Each row of a before or after table is a point. The points were changed in one or more steps. Then noise was added and the rows were shuffled. The steps act on how far a point lies along the listed directions, d1 being the first. What was done? A step turns or swaps two directions, mirrors them in a line or flattens them onto one, adds a multiple of one to another, or multiplies one. Angles are multiples of 10 degrees, from the lower direction toward the higher: turns from -170 to 170, lines from 10 to 170 but not 90. Use the fewest steps. Two steps may share a direction if one is a turn and the other turns, adds or multiplies; they go together, in the order done. Otherwise the lowest direction goes first.
In the rows, 128 means zero.

Directions:
(1): [193 130 139]
(2): [127  64 143]
(3): [117 143 191]
Before, 8 rows:
[[ 86  81 130]
 [112  90  90]
 [160 146 125]
 [128 117 183]
 [116 138 132]
 [137 140  99]
 [113  73  85]
 [125 155 113]]
After, 8 rows:
[[ 94  17 135]
 [146  75 153]
 [ 95  54 126]
 [123 172 116]
 [151 176 132]
 [122 201 106]
 [ 91  10 136]
 [122 149 121]]
Steps: flatten d1 and d3 onto the line at 20 degrees; multiply d2 by 2.5

Directions:
(1): [ 76 183 122 124]
(2): [ 84  93 157 171]
Before:
[[129 151  94  99]
 [ 86  95 143 165]
 [124 105 122 124]
 [130  63 169 137]
 [173  52 134 140]
 [ 77 132 173 149]
 [191 139  93  74]
 [212 125 111  72]
 [193  63 120 111]
 [157 155  75 103]
 [ 51 181 134 117]
 [ 98  86 153 181]
 [130 188 105 113]
 [ 89 136 142 123]]
After (14 x 4):
[[176  84 100 133]
 [149 186 100  63]
 [158 102 102 108]
 [121 155 124  98]
 [ 96  55 155 168]
 [103 189 141 100]
 [ 72  86 153 175]
 [168  41 162 142]
 [ 74 168 117 131]
 [ 68 170 129 150]
 [175  50 135 132]
 [188 130 109 113]
 [108 116 121 126]
 [ 62 122 167 138]]
Steps: turn d1 and d2 by -80 degrees

Directions:
(1): [138  60  98 145  91 165]
(2): [160 157 124  78  63 126]
(3): [101 178  67 149 124 163]
Before, 12 rows:
[[ 79 205 135 161 210 121]
 [134  70 202 103 184  71]
 [ 99 183  86 158 194 120]
 [120 108  66 135  93 147]
 [129  80 113 164 134 164]
 [107 127 116 150 139 138]
 [107 143 141 147 174 122]
 [155  74 201 109 139 119]
 [181 110 149  90  76 128]
 [167  68 114 121  92 179]
 [113 111  49 156  89 180]
 [150 125 181 112 157  84]]
After, 12 rows:
[[153 125 138  94  88 129]
 [133 152 201 110 177  99]
 [179  89 136  82  32 150]
 [ 92 178  51 153 118 164]
 [142 134 204  65 155  57]
 [106 188 114 149 195 149]
 [177 104  86  96  56 141]
 [158 104 181 110 144  89]
 [ 96 154  64 148 133 133]
 [113 120 146 167 200 124]
 [127 201 115 120 131 136]
 [128 143 117 117  99 134]]
Steps: turn d1 and d3 by 50 degrees; turn d1 and d2 by -160 degrees

Directions:
(1): [169  80  99 143 110 191  90 103]
(2): [153  54 126 155 140  67 154 127]
(3): [153 122 142  47  98  96 107  87]
Before:
[[ 77 202 160 185 163 183 134 170]
 [ 65 185 144 120 144  94 148 136]
 [190  67 120 128 110 174  65 102]
 [167  47 129 100 113  86 115  52]
 [ 79 171 122 191 145 170 106 182]
 [103 173 148 109 127  97 135 140]
 [196   8 101 122 105 145  83  89]
 [164  92 118  71 120  94 119  67]
 [124 159 146  87 123 128  97 122]
 [108 158 131 145 136 135 143 126]
 [143  95 136 173 123 147 125 137]
 [107 133 139  82 109  98 127 114]
 [ 90 200 173  62 133 106 120 129]
 [110 160 165  75 107  74 152 144]]
After, 14 rows:
[[135 147 135 106 117 168  77 116]
 [117 156 142 111 122 121 131 107]
 [132 101 117  95 101 146 102  96]
 [ 65 216 161 108 132  99 112 172]
 [130 146 138  74 103 125 100 107]
 [168  12 101 200 138 135 130  89]
 [113 120 154 167 137 106 153 149]
 [139 166 150  45 100 173  62  90]
 [ 74 240 191  81 138 119 124 142]
 [143  25  96 241 162 147 141 162]
 [161 110 138  65  79 135 102 103]
 [138  98 113 221 159 176 120 167]
 [169  60  80 155 136 159 113  87]
 [105 161 141  55  97  99 111  89]]
Steps: turn d1 and d3 by -80 degrees; multiply d2 by 1.3

Directions:
(1): [102 120 147 157  52 140 139 105 194]
(2): [ 72 201 125 130  98 109  90 118  87]
Before (14 x 9):
[[ 90 160 130 160  35 130 138  84 177]
 [133 142 135 110 151 121 121 136 101]
 [ 76 174 132 128  88 126 136 121 148]
 [ 97 161 116 109 145 115 100 141  78]
 [153  63 146 157 135 143 169 131 193]
 [ 58 176 154 160   7 123 111  90 207]
 [ 35 188 135 140  67 107  99  93 131]
 [163  74 161 150  95 160 140 109 218]
 [128  84 163 149  64 145 163 106 211]
 [122 138 141 129  99 123 130 108 131]
 [ 68 165 144 122  88 119 111 120  98]
 [106 159 139 153  77 149 123  91 153]
 [ 54 189 129 152  71 132  99  91 121]
 [126  80 126 149 135 143 161 130 173]]
After (14 x 9):
[[ 97 150 108 125 176 114 118 139  81]
 [128  86 140 134  97 144 145 133 180]
 [119 200 127 111 163 113  66 131  53]
 [ 83 205 130 109 140  97  92 126  53]
 [144 109 148 125 128 138 145 128 146]
 [115 146 142 129  97 122 119 111 121]
 [ 80 119 155 138  66 134 134 113 154]
 [ 74 206 117 147  64 105 112  96 109]
 [ 34 229 141 143  40  98  78 105 134]
 [ 99 182 131 147  87 144 110  95 124]
 [ 66 152 140 166  51 145 119  83 171]
 [ 79 170 135 130  83 126 141 119 158]
 [ 47 149 146 152  48 123 117  87 175]
 [117 164 125 122 195 101 106 145  60]]
Steps: swap d1 and d2

Directions:
(1): [171 134 182 122  97  95 167 158  78 115  66]
(2): [119 113  62 109 179 145 153 119 105  68  73]
(3): [122 210 123 140 173 113  86 111 103 176  88]
(4): [110 152  66 135 109  51 166 155 101 135 171]
Before (14 x 11):
[[ 82  63  97  93 167 194 119  99 176  81 147]
 [137 165 114 120 210 183  63  80 154 161 106]
 [130 172 109 127 120  51 161 176  96 120 119]
 [102 147  68 128 136  75 127 137  81 147 139]
 [173 128 174 128 130 140 107 109 152 153  99]
 [ 79 105  74 125  73 129 152 129 178 137 242]
 [164 143 133 148 163 129 100 144 108 118   8]
 [ 93  88  24 116 157 131 151 132 145  90 197]
 [113  78 145 143  88 146 124 109 185 166 228]
 [103  83 101 103 165 172 108  88 194  86 170]
 [ 87 148  50 135 206 170  82  88 150 153 104]
 [119 176 138 124 116  75 134 157  83 147 129]
 [150  84 208 142 107 168 106 117 172 134 166]
 [122  96 178 108 135 172 110 106 165 139 178]]
After (14 x 11):
[[ 74 157  36 149 168 103 107 114 150 169 160]
 [148 151  79 147 136  60 137 169  97 118  49]
 [115 138 155 143  97 107  95 129 112 184 167]
 [ 60  98  46 102 156 121 141 116 148  98 185]
 [149 163 196 135  86  92 126 166 128 161 133]
 [130 154 197 126 106 123 110 153 112 160 115]
 [136  74 128 115 175 188 129 104 141  64 101]
 [114  64 140 126 154 212 109  73 192 123 151]
 [ 85 101  62 109 168 126 135 100 172  96 183]
 [117 167  36 112 208 133 108  98 123 129 121]
 [109  91 120  92 181 171 135 106 142  94 132]
 [ 95  97 147 123  92 193 100 104 208 147 205]
 [ 99 110  92 143 109 107 114 133 168 157 251]
 [164 118 113 113 166 129 143 109 126 107  71]]
Steps: turn d2 and d4 by 90 degrees; multiply d3 by 0.7

Directions:
(1): [118 140 131 209 154 116 112 105 150  58 173  91]
(2): [159  61 187 134 135 155 116  89 103 164 190 133]
(3): [177 161 143 131 153 132 169 190 191 153 177 144]
(4): [ 84 125 100  94 104 158 111 120 151  88 184 206]
(5): [ 63 145 128 186 138 168 127 181  78 173 141 139]
(6): [132 164 165 136  26  94  89 144 129 141 153 112]
Before, 12 rows:
[[145 133 132 119 136 104 143 127 157 117 118  96]
 [153 128 124 109 120 108 128 106 183  77 153 140]
 [135 129 123 107  98 115 118 106 144 117 133 128]
 [136 147 118 138 157 134 147 157 149 131 140 137]
 [117 139 105 125 109 113 124 135 130 117 100 138]
 [117 119 140 136 131 141 132 145 104 156 125 127]
 [144 121 136 152 142 109 124  89 129 103 111  74]
 [123 140 116  97 106 122 126 129 145 111 139 148]
 [140 136 125 116 128 130 137 139 147 146 151 156]
 [133 119 133 119 143 131 139 137 147 116 139 144]
 [127 106 134 128 148 139 144 132 110 148  97 113]
 [116 135 103 105 132 140 137 153 134 131 118 154]]
After, 12 rows:
[[115 121 150 178 139 136 128 139 110 131 132  96]
 [143 123 107  86 133 113 136  98 153  88 118 138]
 [218 110 115   7  83  67 128  61 229  52 122 152]
 [110 171 113 150 117 128 132 173 134 129 144 139]
 [ 95 143 104 155 139 135 124 145 127 104 131 129]
 [177 105 116  64 126 103 133  72 165  97 110 124]
 [134 143 113 129 148 121 142 136 155 122 145 141]
 [ 83 132 138 191 153 162 139 177  84 171 138 122]
 [180 110 145  72  83  89 112  79 147 123 107 101]
 [176 126 127  72 113  80 138 101 178  96 103  97]
 [139 131 135 111 116 116 129 134 161 102 140 141]
 [122 123 105 124 127 118 127 115 122 112  93 129]]
Steps: turn d1 and d6 by 130 degrees; add 0.7 times d6 to d4; turn d2 and d3 by 30 degrees; multiply d5 by 3

Directions:
(1): [140 175 125 189  96 164 139 126 164  98 144 126 214 169]
(2): [176  62 116 153 149 172 108 116  82  82 114 163 109 188]
(3): [153 181 150 156 161 148 131  97  40 197 122 112 141 127]
Before, 10 rows:
[[ 97 141 124  87 121  94 127 131 141 136 123 113 107  99]
 [143 102 127 139 129 140 122 117 112 127 122 156 134 149]
 [130 146 134 139 124 141 127 127 130 129 139 127 154 156]
 [119 183 122 153  89 139 127 129 178 111 139 119 176 150]
 [126 109 125 110 140 116 117 109  98 137 133 135  97 115]
 [121 115 123 130 123 130 128 133 148 106 118 120 138 127]
 [133 172 145 169 113 162 137 125 144 109 140 133 187 174]
 [122 181 122 169 115 141 139 123 157 115 150 121 182 131]
 [107 152 146 104 131  87 115 139 127 165 128  98 113  82]
 [108 144 132 102 134  96 139 119 158 157 133 113 117  84]]
After (10 x 14):
[[ 95 106 116  63 124  82 112 142 152 134 119 124  55  93]
 [105 127 127  92 157  89 126 127 107 161 130 121  76  70]
 [ 90 195 143 118 102  92 147 128 161 185 137 111 167  79]
 [151 136 125 167 127 157 120  97  98 117 139 140 157 157]
 [182  21  94 146 138 186  94 117  95  23 107 183  98 230]
 [208   9 101 168 170 193  94  97  76  47 104 192  94 224]
 [103 165 146  98 133 104 132 131 118 183 135 106 123 101]
 [102  97 118 107 110 110 125 153 186  89 121 123 121 112]
 [ 67 200 175  60 133  62 153 137 132 222 134  87 101  42]
 [228  28 124 193 176 205  73 102  12  63 103 176 103 237]]
Steps: turn d1 and d2 by -150 degrees; multiply d2 by 3; multiply d3 by 3

Directions:
(1): [225  75 160  92 153 164  88 157  69 135  87 143 119 143 110 123 150 113]
(2): [141 120 164 168 181 187 197  95 153  93  77  74  88 115 143 155 108 128]
(3): [142 124 132 148 169 109 149  96 147  79 186 148 129 149  42 134 200  83]
(4): [116  81 107 161 135 147 161 156 100 137 131 140 198  23 107 118 112  86]
(5): [ 53 126  74 124 165 213  99 103  91 176 118 121 124 157  86 136 149 143]
Before, 10 rows:
[[132 138 152 109 147 152 148 129 151 109  90  98  76 136 143 141 122 133]
 [238 142 204  96 104  53 121 150 141  90 113 124  82 170 178 113  96 123]
 [106 158 125  99 108  78 100 149 150 130 163 159  98 199 146 129 154 117]
 [179  91 142  82 143 126  82 147  98 165 104 167 122 138 129 124 138 130]
 [116  89 128 133 124  81 147 165  95 147 174 181 187  58  94  87 134  93]
 [207 113 158  88  89  61  98 161 120 108 165 182 153 140 110 107 151  97]
 [164 121 189 175 179 179 163  91 171  98  89 102   7 176 114 155 125 137]
 [152 111 144 145  54  43 134 202 160 103 159 160 208  65 177 104 102 117]
 [131 169 119  76  72  95  80 161 124 149 140 113 129 162 205 122  95 173]
 [ 59 106  80 168 110 102 148 172 113 148 160 169 207  43 127 107 124  90]]
After, 10 rows:
[[174 157 164  86 103  68  63 144 141 116 122 155  70 241 169 127 165 143]
 [173  68 144 115 148 113 122 156 112 147 129 179 164  81 106 119 133  99]
 [170 121 173  68 114  78  73 161 100 162 138 164  89 185 150 101 138 157]
 [ 59  94 107 207 163 230 174 121 126 162  97 107  88  77 102 143  84 130]
 [112 138  93  86 104 105  30 158 119 142 176 180 149 226  86 113 188 152]
 [ 85 117 106 134 167 171 152 126 136 121 108 108 119 100 100 136 131 111]
 [ 56 112  50 126 136 158  97 146  62 181 172 159 193  98  56 105 131  89]
 [140 109 101  84  71 118  70 186  67 183 142 181 187 104 122  96 128 113]
 [109 147 100 128 119  74 132 134 134 100 223 137 181 111  86 122 167  88]
 [ 77 131 103 130  97  75 145 182 139 142 159 163 154 105 170 116 115  87]]
Steps: mirror d1 and d4 in the line at 20 degrees; mirror d2 and d5 in the line at 20 degrees; multiply d3 by -1
